Each row is a point. Examples show where two turns around zero, p and q, send a point. Where does a point land after both, in the order given? Backwards means that the second turn is done in reverse. Each puzzle has new turns, and all numbers are rounded.
In the rows, 128 means zero.

Turn p:
[137 177] -> [150 173]
[169  79] -> [154  70]
[ 73 134] -> [ 77 148]
[108 134] -> [110 139]
[153 116] -> [149 110]
Turn q:
[139 148] -> [132 150]
[152  73] -> [168  83]
[ 94 163] -> [ 85 150]
Where do these land?
q, then p: [141 121] -> [141 122]
p, then q: [201 111] -> [202 115]
q, then p: [ 88 161] -> [ 86 159]
q, then p: [115 100] -> [117  99]
q, then p: [ 96 148] -> [ 95 146]

Turn p:
[181 133] -> [181 130]
[ 98 157] -> [ 99 158]
[107  72] -> [104  73]
[126 150] -> [127 150]
Turn q:
[184 101] -> [181  96]
[116 150] -> [118 151]
[ 84 133] -> [ 85 137]
Where do these land?
p, then q backwards: [ 99 154] -> [ 98 153]
p, then q: [144  83] -> [137  81]
q, then p backwards: [171 109] -> [170 107]
p, then q: [ 86 180] -> [ 94 186]
p, then q: [140 113] -> [138 111]

Turn p:
[190 146 163] -> [165 162 181]
[137  81 141] -> [160  90 133]
[ 88 158 120] -> [ 79 135 116]
[ 97 128  88] -> [107 126  82]
Turn q:
[111  74 141] -> [118  88 169]
[167 106 126] -> [169 120 143]
[ 99 124 108] -> [106 106 112]
[135 207 138] -> [119 198  90]
Where do these land?
q, then p: [ 90 108 122] -> [118  87 116]
p, then q: [ 95 123  83] -> [123  89  88]
p, then q: [128 158 172] -> [ 94 156 158]
p, then q: [199 123 135] -> [175 181 137]

Turn p:
[212 142 123] -> [206 157 148]
[ 74 116 106] -> [ 82 119  91]
[ 73 126 107] -> [ 78 127  96]
[ 96 118 128] -> [100 114 117]
[149 109 147] -> [150 106 142]
[163 157 157] -> [151 146 174]
Turn q:
[107  92 136] -> [125  88 141]
[181 144  86] -> [173 162  87]
[ 98 178 126] -> [ 79 158 116]
[156 112 166] -> [155 131 170]
[128  68 116] -> [156  74 126]
[ 98 175 137] -> [ 79 157 128]
Where do these land?
p, then q: [108 131 177] -> [110 100 170]
p, then q backwards: [119 150  80] -> [137 172  99]
p, then q: [155  67  91] -> [189 115  85]
q, then p: [103 163 128] -> [ 88 142 121]
p, then q: [180  94 146] -> [189 130 149]
p, then q: [103 163 146] -> [ 86 131 147]

Turn p:
[121 100 155 134] -> [108 105 154 130]
[168 104 119 160] -> [147  86 116 160]
[ 81 148 124  91] -> [102 170 127  89]
[169  86  88  79] -> [158  77  93  75]
[112 146 123 152] -> [117 149 121 152]
[116 185 159 150] -> [136 182 157 160]
Turn q:
[133 112 121 155] -> [117 118 115 154]
[157  73 130 141] -> [136  74 115 157]
[119 225 124 131] -> [141 223 131 113]
[128 116  56 118] -> [111 118  63  99]
[119 115 147  87] -> [137 106 155  96]
[ 96 145 165 133] -> [112 148 173 130]
[143 111 153 130] -> [143 108 145 145]
Where do these land?
q, then p backwards: [ 76  84 122 115] -> [ 95  69 141 117]
q, then p: [118 125 117 175] -> [ 99 147 110 158]
q, then p: [ 89 110 101 113] -> [ 94 136 121  89]
q, then p backwards: [159 168 137 105] -> [155 171 128 103]
q, then p: [164 116 123  89] -> [159  89 119 107]
q, then p: [162 165 168 172] -> [160 143 142 196]

Turn p:
[ 72 161 172 126 148 202] -> [ 74 167 153 126 144 210]
[122 154 161 109 124 189] -> [121 156 141 104 121 193]
[141  70 124 166 111  96] -> [143  75 135 170 104  98]
[155 127  79  91 134 115] -> [150 114  88  90 145 103]
[137 154 132 136 143 117] -> [139 155 131 135 142 119]
[128  99  91 183 122 112] -> [129  98  97 184 121 106]
[118 161  84  93  95 111] -> [111 150  84  87 110  97]
[122  69 181  84 166 105] -> [126  76 204  98 158 120]
[158 156 127 164 109 105] -> [160 159 119 157 106 105]
Turn q:
[138  83 113  79 109  88] -> [123  69 111  91 108  96]
[120 134  83  93  94 113] -> [110 109  73 104 110 133]
[121 167 183 139 164 165] -> [140 193 177 122 147 140]
[ 93 106 130 142 116 130] -> [ 96 114 144 142 114 141]
[154 106 116 115  79 131] -> [150  99 106 125  83 132]
[134 174 167 186 161 120] -> [135 190 154 175 156 104]
[117 176 160 166 189 145] -> [128 193 164 149 182 130]
[149  77  71 104 112 132] -> [143  55  95 117 124 147]
Where do these land?
p, then q: [106 129 129 132 123 164] -> [117 134 133 128 125 168]
p, then q backwards: [119 225 136 113 192 116] -> [117 219 150 130 199 134]
p, then q: [144 144 127 128  79 164] -> [144 134  93 123  91 163]
p, then q: [138 137 156 108 146 138] -> [148 148 147 103 132 128]
p, then q backwards: [114 103 144 191 124  44] -> [142  99 171 196 125  60]
p, then q backwards: [123  70 105 104  99 118] -> [129  76 110  96 103 100]
p, then q: [152  89  99 120 133 151] -> [151  77 129 125 136 147]

Turn p:
[139 153  44 121  84 121] -> [163 106  72 144  63 104]
[148 105 175 186 125 116] -> [ 99 142 174 183 147 137]
[123 126 135 164 100 192] -> [133 123 145 146  99 197]
[149 106 111  49 113  88] -> [134  68 118  92 136  63]
[169 170 137 132 114 163] -> [158 141 169 123  83 136]
[ 72 156 153 116 161 134] -> [101 171 114  79 145 148]
[115 104 107  99 168 121] -> [147 120  99 107 172 119]
[109 104 162 157 160  89] -> [ 90 154 133 150 180 119]
Turn q:
[112 119 182 121 100 133] -> [110 121 168 105  89 138]
[136  98  77 143 202 141] -> [165  95 117 164 201 115]
[ 89 107 154 131 119 125] -> [ 95 101 154 114 120 128]
[124  98  85 149 106 140] -> [125  87  88 151 120 131]
[ 90 126 144  71 109 142] -> [107 121 138  75 128 174]
[134 135 169 131 119 146] -> [130 138 163 131 102 141]
[211 178 178  75 106  71] -> [179 220 134  64  81  96]
[ 99 125 105 171 148 115] -> [ 97 112 121 162 155 102]
[156 166  58 160 142 140] -> [143 156  70 186 155 128]
Where do these land?
q, then p backwards: [129 146 131 169 148 183] -> [150 102 136 191 123 141]
q, then p: [179 112 159 131 124  67] -> [105 113 142 130 107  50]
p, then q: [112  86 141 144 159 151] -> [149 121 157 159 164 146]
q, then p: [103 112  71 124  92 151] -> [158  98  79 144 134 167]
q, then p: [162 153 134 127 156  45] -> [120 164 117 110 119  41]
p, then q: [128 157  79  80 113 171] -> [176 118  80  96  94 153]
p, then q: [ 83 129 182 122 105 128] -> [ 83 111 151 105 147 170]

Turn p:
[146 134 125 126 157  98 151 161] -> [137 136 129 139 114  86 166 138]
[167  71 134 122 105 113 109 192] -> [180  75 175 147 157 110 157 133]
[ 82 156 164 153 176 144 110 175] -> [106 167 147 107 136 151 173 194]
[175 122 165 146  84 169 125 157] -> [165  97 118 157 159 180 164 116]
[158 137 103 107 113 160  95  93] -> [154 140 102 134 162 138  80 106]
[ 82 153  72 145  79 116 131  78] -> [120 113  98 105  68 146  53 132]
[ 92 152 164  97 117 163 171 132] -> [ 94 121  94  76 135 153 166 114]
[158 121 163 101 188  75 108  85] -> [117 196 175 144 132  88 131  77]
[ 91 106  62 155 132 113 153  78] -> [ 79 106 114 142  87 101  61 141]
Turn q:
[ 72 140 164 116 119  99 136 103] -> [ 79  98 149 106 112  99 146 153]
[115  89 136  53 167 138 166 153] -> [141 139 139  59 201 118 127 149]
[ 94 105 135  84 140 149 116  90] -> [ 88 102 123  84 159 140 140 110]
[ 85 173 109  91 109  89 127  86] -> [ 63 133  92  95  94  93 137 140]
[150 128  98 180  71 146 112 165] -> [166 139 119 164  75 183 110 140]
[180 171 142 174 115 149 111 149] -> [140 153 144 198 107 138  88 113]
[132 108 136 110 108 104 142  79] -> [104 143 140 103 115 124 175 109]
[162 105 123 176 204 174 167 142] -> [179 126 124 191 210 132 147 127]
[163 133 108 167 119 104  74 185] -> [194 121 119 152  78 125  81 110]
Where do these land?
q, then p: [ 90  88 108 118 126 151 187 125] -> [111 113  93 116 160  87 176 154]
p, then q backwards: [ 91 115 150  89 166 160  90  93] -> [140 139 156  52 134 168 145 122]
q, then p backwards: [153 150 162 143 126 161 111  78] -> [144  91 167 148 142 129 143  79]
q, then p: [149 163 122 167 156 133  76 126] -> [128 129 154 175 106 148  73 133]
q, then p: [ 98 110 128 145 132 122 109 119] -> [115  92 140 135 138 118 122 117]
p, then q backwards: [177 154  68 144 136 123  89 201] -> [131 122  99 174 164  97 177 206]
p, then q backwards: [119 191 157 105  72 113 135 116] -> [151  81  79 108  83 115  93 123]
p, then q: [114 106 147 136 177 119 155 125] -> [111 102 137 127 120 102 144 175]
q, then p: [102  85  70  89 142  63 165 124] -> [157 105  86  99 116  40 146  98]
p, then q backwards: [186 119 167 145  48 136 162 173] -> [122  47 104 206 141 136  99 105]

Turn p:
[145 132 124 136 132 140  84 129 125] -> [146 122 136 139 130 144  92 131 108]
[153 137 132 132 127 133 102 166 145] -> [173 124 134 124 120 134 112 155 123]
[121  99 136 115 151 131 164 130 105] -> [116 116 102 115 151 124 167 115 117]
[151 144 100 142 102 139 107 125 131] -> [139 154 123 135 105 145  92 129 128]
[123 138 113 160 122 162 118 128 151] -> [139 132 135 151 111 170 121 129 146]
[122 132 119  92 144 109 138 109 126] -> [100 127 126 104 153 110 121 128 138]
[110 147 136 102 122 115 134 125 107] -> [103 142 147 110 135 111 137 135 115]
[132 116 182 147 140 117 174 128 133] -> [148 124 127 152 146  95 184 114 140]
[112 133  99 109 139  90 116 126 108] -> [ 87 120 117 114 129 110 107 152 116]
[112 102 140 145 101 145 145 114 149] -> [132 119 133 137 101 136 151  91 149]
Turn q:
[113 148  99 140 114 113 119 118 126] -> [ 99 145 113 129 111 138 125 108 136]
[117 113 123 102 118 147 132 149 132] -> [120 112 136 111 114 124 133 157 114]
[139 122 132 121 122 225 140 139 146] -> [137  95 158 103 143 193 119 180 108]
[149 119 117 127 129 101 109 120 137] -> [141 122 126 124 111 114 124 102 150]
[112 131 137 126 145 113 121 111 124] -> [115 134 132 131 148 110 130 113 134]
[125 130 136 147 144 125 122 143 102] -> [136 150 127 134 138 118 105 126 110]
[141 116 130 118 139 183 121 144 138] -> [142 105 151 103 136 152 108 159 120]
[123 143 141 147 124  96 116 132 152] -> [123 140 132 164 118 116 123 121 156]
[125  99 123 137 131 108 120 108 151] -> [124  98 135 142 121 115 128  98 137]
[136 138 125 125 140 109 196 143  97] -> [145 138  64 138 147 116 148 147 102]
[122 137 145 134  96 112 120 117  91] -> [130 169 138 134 119 126 154 109 110]
[134 140 127 112 135 104 120 113 140] -> [126 130 123 123 131 113 138 117 159]
Where do these land?
q, then p: [129 135 120 125 150 154 148 131 108] -> [123 123 116 110 150 148 121 145 109]
q, then p: [137 113 135 162 119 142 113 141 131] -> [149 134 140 149 122 134 118 111 103]
p, then q: [ 99 112 115 143 100 117 109 151 134] -> [128 129 147 135  89 135 152 133 101]
p, then q: [112 111 132 125 127 140 109 132 157] -> [144 102 156 128 123 131 139 128 121]
q, then p: [119 134 153 135 126 150 119 118 100] -> [129 142 145 138 162 129 142 136 111]
q, then p: [135 137 146 124 136 129 112 157 115] -> [147 137 142 127 131 112 116 154 118]
p, then q: [ 99 123 155 161 114 123 125 158 152] -> [160 116 130 168 106 138 148 139 105]
q, then p: [151 125 132 100 121 133 156 117 120] -> [135 141  95 104 142 127 141 127 138]
p, then q: [146 126  97 104 155  85 146  83 126] -> [ 75 116 118 121 127  92  99 105 160]
q, then p: [152 164  95 103 132 107 142  92 136] -> [110 132 114  99 134 149 116 123 188]

Turn p:
[143  84  67 141  79 158 128 173 121] -> [114 137  99 144  65 190 127 120 175]
[175 125 161  93  84 106 107 154  97] -> [141 173 185 125  72 129 122 124 109]
[179  90 115 108 183 141  95 104 143] -> [156 106 115  88 123 129  55  93 120]
[ 67 170  69 187 161 131 151 128 158] -> [118  91  55 147 179 121 152 185 165]
[ 66  81 134 130 125 145  80 141 152] -> [ 72 155 107 169 158 147  86 106 131]
[ 88 140 162 141 178  93 103  73  88] -> [109 120 104 126 159  62 123 131  53]
[ 96 171 127  97  76 107 109 173 110] -> [106 195 153 139 119 144 152 183 125]
[151 142 166 144 139 174 181 148 179] -> [155  71 180 146 163 153 141 118 165]
[137 122 109  97  99 111 127  80  99] -> [138 165 108  90 109 122 155 101 105]
[160 179 155 161 153  66 142 107 163] -> [186 114 146 133 151  47 135 152 143]
[180 100 141 102 130 133 188 152 129] -> [131  92 181  92  93 137 138 102 160]
[ 95 132 130 136 128 171 124 104  97] -> [112 116 104 139 144 157 148 122  84]
Turn q:
[147 154 172 179  97 112 121 109 117] -> [128 169 143 157  83 162 146 115 159]
[115 111  83  84 150  61 109 125 132] -> [165 112 121 139 176  62 106 105 146]
[131 202 140 181 136 174 139 102  97] -> [102 171 137 105 114 200 161  79 111]
[173 163 123 155  79 157 157 125 142] -> [135 151  86 115  63 159 143 121 108]
[ 85 122  96 140  83 110  78 131 122] -> [ 85 112  95 169 135  98 138 100 162]
[127  46 158  34 149 158 165 125 181] -> [153  44 153  72 124 104  72 211 123]
[173 136 133 164 136 168 126 103  81] -> [106 161 160 134  93 156 122 100  79]
[121 133 130 145 117 122 153 160  88] -> [110 163 133 123 127 109 167 141 118]
[122 174 148 130 104 135 133 113 110] -> [112 157 125 102 109 147 138 106 154]
[ 83  68  95 113 166  85 129 138 177] -> [167  56 129 155 184  89 138 150 136]
[132 100 131  83 191 127  97 177 161] -> [145 113 125 135 199 124  76 180 113]
Where do these land?
p, then q: [106 164 127 123 133 172 144 111 165] -> [144 117 152 112 154 153 119 144  75]
q, then p: [ 86 114 133 119  80  82  92 160 177] -> [128 118  92 148 136 112  97 136 218]
q, then p: [104  80  76 132 128 181 108  98 118] -> [ 63 133  91 138 111 107 133  81  96]
q, then p: [122  78 112  76 120 116 176  88 141] -> [114 169 163 106  83  96 105  80 145]
p, then q: [ 92 156 171 158 182 169 129 142  71] -> [ 72 136 186 156 149  88 165 162  97]
q, then p: [167 169 144 168 125  99 161 112 115] -> [191 124 152 123 129 144 178 132 120]
q, then p: [188 151 177  97  78  80 140 129 132] -> [197 192 153 143 124 141 128 163 164]
q, then p: [122  78 145 137 165  76  84 113 152] -> [151  90 135 184 121  89  78 108 135]
p, then q: [185 140  86 133  96 174 153 190 116] -> [ 96 107  80 119  63 155 116 187 105]
q, then p: [107 150 109 137 173 131  94 136  94] -> [121  92 110 117 168 106 122 139  86]
